Each row of a before or after table is a point. One or more steps were done to the points. Then noise was added and the rows were shuffled. The steps act on how far a point lies along the listed directions, d1 being the first. Write out the steps. A step turns or swaps two directions, mirrors them in a line or flattens them onto one, adds a multiple of one to another, or multiplies one. Angles are multiples of 10 degrees, from the lower direction toward the higher: turns from -170 to 170, lines from 10 to 170 but not 90. Use the fewest steps. Two steps may share a direction if one is a turn and the other turns, adds or multiplies; they go together, in the order done. Otherwise the lowest direction goes first.
(in the rows, 128 means zero)

Directions:
(1): [128 101 168]
(2): [ 80 130 129]
(3): [125  88 101]
Before, 13 rows:
[[124 181  93]
 [166 120 103]
 [178 130 169]
 [124 118 159]
 [ 93 126 150]
 [114 117 162]
 [164 111 157]
 [123 161  98]
 [108 168  96]
 [121 109 154]
 [161 173 117]
 [160  99 131]
 [151 159 103]]
After, 13 rows:
[[ 91 111 134]
 [174  84 122]
 [115  92 138]
 [155 135  80]
 [122  96 139]
 [123 105 149]
 [107 160  92]
 [128 166  76]
 [149 149  95]
 [124 161  96]
 [164  96 140]
 [163 127 153]
 [165 150 132]]
Steps: mirror d1 and d3 in the line at 10 degrees

Directions:
(1): [141 114 111  85 171 143]
(2): [170 159 151 145 157 111]
Before, 9 rows:
[[140 101 105  98 135 135]
 [143 158 165 166 103  92]
 [116 111 126 156  60 122]
 [156 142 150 138 130 113]
 [142 158 133 155 112 124]
 [135 111  93  79 169 149]
 [124 142 150 201  69 106]
 [145 127 127 107 167 124]
 [124 160 159 177 100 105]]
After (9 x 6):
[[119 121 100 103 123 149]
 [ 82  94 100  89 119 151]
 [ 99  89 105  75 125 137]
 [104  99 109 132  62 134]
 [168 163 147 159 151 104]
 [162 141 142 144 124 106]
 [133 108 121  96 139 137]
 [153 143 134 124 163 118]
 [ 81  75  86 108  90 154]]
Steps: swap d1 and d2

Directions:
(1): [106 121 142 107 121 141 155  60 110]
(2): [164 109 141  90 147 107 152 123 177]
Before:
[[122 104 143 100 129 136 150  82 140]
 [191 105 141  92 164  91 135 134 206]
 [158 136 103 160 142 127  82 186 121]
 [131 126 110 153 144 128 135 130 119]
 [142 141 103 144 115 108  87 177 132]
 [104 149 109 165 115 132 102 176  92]
 [174 109 138  83 159 115 164 110 189]
 [164  94 148  98 142 116 158 124 185]
 [137 107 120 125 147 119 148 116 143]]
After:
[[115 122 131 119 130 151 133  54  86]
 [142 108 117 129 148 116 142 131 147]
 [175  98 152  77 158 101 154  83 192]
 [153 114 124 127 137 120 115 173 164]
 [179 110 135  88 161 111 157 128 194]
 [126 125 113 149 142 131 140 116 115]
 [ 79 142 124 142 107 146 131 103  72]
 [106 129 125 110 104 129 130  67 103]
 [165  94 148  98 142 116 157 127 186]]
Steps: multiply d1 by -1

Directions:
(1): [151 108 159  89 146  97 106 150 149  84 150]
(2): [149 105 131 135 126 178 145 159  78 109 160]
(3): [161 123 127 152  54 101 112 135 131 136 146]
(4): [ 97 139 190 141 120 122 108 166 102 143 101]
(5): [148 116 134 113 145  84 180 140 107 175 136]
Before:
[[ 87 144 141 151 121 107 137 110 129 176  99]
 [168 115 123 111 114  83 188 113 143 174 144]
 [118 147  87 120 157 109 103 110 149 115 139]
 [101 126  80 125 127 129 125  97 140 153 110]
 [ 92 129 131  84 230 150 132 108 150 106 101]
 [168 117 109 119 140  54 175 120 140 177 131]
 [154 126 122 119 142  85 167 115 107 164 148]
 [114 132 116 107 153 164 147 106 128 132 117]
 [157  95 125 116 123 154 134 158 107  86 172]
 [121 134 114 117 154 102 135 110 157 132 113]
 [125 136 148 109 118  92 119 129 161 109 123]]
After (11 x 11):
[[104 130 169 112 146  56 128 119 155 159 110]
 [111 144 104 124 148  97 131  94 170 142 100]
 [ 85 142 104 101 220 161 134  83 156 119  94]
 [125 107 106  86 146  76 119 112 162 134 124]
 [ 97 161 124 138 102 112 115 103 162 133  95]
 [114 154  82 121 155 100  98 100 159 121 135]
 [143 101 103 150 101 210 143 157  71  97 172]
 [132 120 125  87 160 145 144 114 136 119 131]
 [140 137 108 139 128 104 167 104 104 176 136]
 [148 132 109 137  94 102 184  98 142 194 128]
 [140 143  85 153 118  75 172  94 141 202 103]]
Steps: mirror d1 and d5 in the line at 110 degrees; multiply d2 by 1.6; turn d3 and d4 by 10 degrees

Directions:
(1): [128 126 127 135  84 133 188 178  92 117 107 120 125  98]
(2): [168 124 111 128  77 111  72 140 101 154 160 119 130 112]
(3): [151 158 115 130 163 162 137 147 106 150 152 197 126 115]
Before:
[[153 126 110 126 100 121  66 132 119 163 173 130 126 122]
 [139  82 129 136  56  94 127 149 109 141 110  72 129 105]
 [139  96 126 105  99 108  27  79 169 124 143  92 128 154]
 [148 121 127 131 105 111  84 123 116 164 145 124 145 139]
 [147 133 121 111 127  98  62  93 152 144 149  93 142 150]
 [143 113 112 109 129 123  79  92 141 143 140 134 129 149]
 [145 144 121 134  86 115 126 166  93 150 150 121 131 106]
 [121 127 121 127  75 103 132 161  94 113 137 115 139 112]
 [145 156 128 123 164 121 108 113 131 157 152 157 128 133]
 [129  93 109 129 129  99  76  72 161 138 148 107 123 149]
 [ 76 128 142 132 238 159 109  59 205 132 115 175 122 190]
 [134 123 120 136  91 112 121 172 108 131 124 121 112 127]]
After, 12 rows:
[[144 110  99 137  86 129 173 164  91 135 123 141 111  92]
 [144 147 122 128 126 105  69 120 126 159 168 121 134 135]
 [175 129 109 136 145 147  89 136 107 179 163 189 131 112]
 [159 148 112 125  71 123 156 176  86 138 122 117 133  98]
 [151 121 125 135  82 119 110 147  97 165 140 118 144 130]
 [162 125 110 122  50 151 151 196  73 128 122 147 121  82]
 [135 147 111 120 138 115  78 128 116 136 174 164 146 135]
 [138 133 119 135 132 118  81 146 127 142 142 149 107 144]
 [138 111 114 117  76 129 146 153  98 128 112 120 128 113]
 [118 128 146 125  94  90 140 127 124 123 107  77 127 123]
 [ 56  97 151 145 103 142 246 164 137  85  40  88 123 130]
 [152 115 112 134  67 112  94 149 104 149 158 103 125 106]]
Steps: turn d1 and d3 by 160 degrees

Directions:
(1): [ 96 144 116 135 134 152  95 125 133  88 160 114 105 185 149 174 167 122]
(2): [110 157  94 141 125 121 184 137 123 184 123 134  92 173 123 152  94 133]
Before, 11 rows:
[[132 146 118 144 117 129 163 127 131 166 119 132 101 158 112 133 116 138]
 [129 124 124 132 142 127 106 118 123 116 116 118 138 124 125 111 132 122]
 [142 121 144 125 116 126  97 115 124 101 137 117 160  75 123 101 142 123]
 [111 141 110 128 125 139 130 140 140 141 139 132 105 171 135 173 130 135]
 [133 117 126 122 112 110 135 135 130 150 121 125 144 101 106 102 105 143]
 [ 91 146 109 150 128 140 117 120 130 110 143 111 104 178 135 175 137 126]
 [130 123 127 137 126 145  94 131 138  91 145 117 130 141 145 131 146 124]
 [121 128 115 135 145 142  88 128 136  83 153 108 109 171 138 161 173 120]
 [123 133 138 119 128 138 106 125 131 102 151 115 126 154 141 152 146 128]
 [107 159 112 129 126 131 169 137 117 170 122 138 113 163 128 143 101 127]
 [132 140 110 134 111 107 188 131 131 193 111 140 113 126 121 119  73 127]]
After:
[[131 122 125 124 117 114 130 131 131 144 123 126 142 110 108 109 110 142]
 [145 107 146 129 124 145  75 127 142  68 145 118 151 110 143 113 158 124]
 [133 122 147 116 132 134  93 123 128  96 149 114 133 135 139 142 149 125]
 [133 115 129 132 146 141  78 128 137  77 148 106 125 146 132 145 174 121]
 [110 174  73 150 109 101 247 141 125 245 109 146  67 186 124 155  41 135]
 [160  92 175 110 121 136  40 106 128  48 142 109 195  39 128  78 181 120]
 [116 172  90 154 115 124 212 138 127 213 117 137  69 200 112 151  90 145]
 [ 93 155  98 156 125 133 146 127 129 140 134 116  95 187 131 178 115 129]
 [ 88 194  78 146 120 120 229 146 114 229 117 144  72 211 124 169  61 131]
 [133 111 135 128 145 130  88 114 123  99 116 119 149 113 129 106 141 118]
 [ 99 155  91 137 119 130 170 146 137 181 133 136  87 193 129 179 103 139]]
Steps: multiply d1 by 0.7; multiply d2 by 2.5

Directions:
(1): [149 188 155 124 111 116 116 159 110 107 159 117  95 175  86 116 116 143
  78 133 146 145 162 152]
(2): [169 121 140 143  98  91 156  65 138 169 126 122 103 114 105 131  77  90
 107  89 129 137 111 130]
(3): [127 135 175 129 100 148 123 105  94 161 182 126 131  65 139 137 156 153
 127 128 114  82 165 144]
(4): [140  74 164 114  80 142  98 132 153 160 100 156 101 149 108  99 174 139
 136 133 114 172 150 111]
Before:
[[156  87 122 114 114 133 115 134 169 138  90 144 105 170 112 123 135 109
  143 125 124 168 107 113]
 [139 131  97 151 138  95 137 112 146 122  86 116 130 150 115 138  87 109
  144 112 122 158  99 108]
 [160 141 124 135 110  92 149  97 128 159 124 119  97 153  99 114  79 113
  102  83 140 145  90 121]
 [120 149 162 113 110 150 109 130 130 141 143 133 114 126 107 106 156 159
  125 157 128 133 156 126]
 [120 195 107 132 150 101 162 103 102 106 183  90 134 106 144 142  75 113
  105 117 120  89 129 143]
 [149 121 124 131 117 106 137 120 161 106  86 152 107 194  99 110  95 112
  107 126 156 187 123 109]
 [109 199 131 145 171 114 162 125  71  99 187 100 174  77 153 167  86 130
  121 123 134  61 126 161]
 [138 224 103 141 165 103 166 153  82  85 175  85 143 122 139 177  80 128
   83 142 149  72 118 155]]
After (8 x 24):
[[167 121 149 113  97 129 107 146 151 135 121 138  88 183  93 117 133 122
  116 127 130 167 136 127]
 [113 175 102 134 155 108 164  92 105 114 177  93 147  87 159 147  82 109
  121 116 114  80 119 138]
 [157 158 174 130  85 115 128 120 126 120 143 144  91 169  87 109 112 140
   81 129 155 162 168 132]
 [109 121 151 114 118 159 117 114 136 154 130 139 130  97 130 113 163 153
  149 154 119 122 142 113]
 [127 201 110 143 160 117 172 130  74 108 183  87 158  77 161 187  96 132
  102 139 135  47 119 154]
 [151 170 128 149 117  95 128 126 126 116 120 110 109 165  88 133  86 127
  112 117 130 158 132 126]
 [ 96 163 106 147 188 114 171 114  89 102 157 107 191  70 173 172  85 115
  148 121 127  62  96 143]
 [160 150 146 136  97  99 145  93 111 171 149 119  95 134 100 118  86 123
   97  84 137 130 109 130]]
Steps: turn d1 and d3 by 70 degrees

Directions:
(1): [115 106 135 155 163 100  45 140 170 122 106 165 161 115 116 127  85 129
  83 151 146 114 177 122 121 111 107 127 105 122 106 113]
(2): [126 116  59 103 181 143 148 110 115 140 119 157 147 127 135  70 133 133
 119 152 104 135 139 184 101 125  87 138 181 108 141 127]
(3): [114 163 150 147  80 108  88 144 125  79 128 116 141 118 134 113 116 154
 172 116 128  75 102 185 106 110 109 171 167 131 144 105]
Before (10 x 32):
[[138 137 100 105 104 133 159 112 110 148 143 111 117 133 129 131 154 128
  149 132 122 153 116 140 148 137 126 146 159 124 144 125]
 [159  76  41  82 226 140 165 110 128 172 117 167 146 138 146  81 124 119
   94 171 110 174 163 166  98 141  93 119 162 114 129 135]
 [136 129 109 104 128 128 116 130 105 137 123 132 129 126 131  95 115 118
  148 149 109 134 126 145 133 113  87 129 141 136 146 120]
 [133 115  78 118 166 145 163  94 105 158 128 124 122 131 136 115 143 129
  116 122 107 157 136 139 124 143 129 116 125 122 132 139]
 [115 115  55  78 180 155 203 113  89 140 113 154 137 107 132  61 133 135
  143 142  94 149 119 184 112 132 100 138 186 101 133 137]
 [126 135 147 119 123 140 142 117 130 139 129 110 126 131 121 150 138 160
  114 135 145 137 128  93 151 125 152 117 101 128 140 124]
 [129 112 130 127 160 121  92 125 147 137 112 149 136 135 121 126 108 133
  103 146 143 147 165 105 132 125 120 126 100 118 110 125]
 [136  78 123 112 174 117 149 118 157 176 122 130 128 143 114 163 114 110
   91 120 131 197 161  23 166 153 158  65  43 130 120 174]
 [142 103 159 149 140 110  80 131 174 142 108 139 132 127  92 173  96 120
   73 134 168 148 178  51 140 129 141  98  43 147  99 130]
 [109 155 153 130  85 125 123 143 119  87 120 109 114 115 143 121 128 145
  156 116 108 100  90 155 126 135 109 155 173 133 146 118]]
After:
[[116 150 188 149  84 113  90 161 139  86 118 113 110 112 132 150 110 142
  134 114 128 103 110 117 141 133 125 139 128 143 128 118]
 [117 121 121 123 155 138 118 113 141 138 120 136 142 124 118 123 124 169
   96 151 142 132 155 118 135 116 130 120 121 116 138 123]
 [182 114 101  69 132 161 252 114  97 170 154  90  89 157 152 146 170 104
  156 119 117 186  92 115 139 168 161 114 131 138 144 158]
 [130 125  98 104 153 137 145 115 113 133 124 138 125 142 133  90 135 144
  140 141 119 145 133 154 114 130 109 146 154 115 139 125]
 [141 139 136 108  96 125 133 135 101 142 134 105 110 131 129 125 128 112
  157 132 115 141 111 114 148 121 111 125 115 143 140 120]
 [130  74  46  85 237 123 153  98 144 178 105 173 162 135 129  81 113 128
   91 149 103 187 176 115 120 144  95  98 124 103 138 165]
 [140 119 109 127 140 138 170  99 114 159 133 104 104 135 132 141 146 119
  120 110 117 163 126 106 138 145 158 107  92 132 118 144]
 [128 132 161 100  91 150 223 131  94 141 142  96  84 120 124 163 150 117
  165  96 127 160  84  73 168 150 190 113  97 135 116 155]
 [134 128 135 127 104 113 118 129 139 146 138 116 122 137 118 170 129 122
  121 129 150 158 137  90 167 138 142 128 100 137 122 123]
 [130 111  40 102 194 137 123 105 134 141 100 168 162 126 113  64 113 144
  105 160 115 138 160 182  82 121  68 143 168 118 146 118]]
Steps: turn d1 and d2 by 110 degrees; turn d2 and d3 by 30 degrees
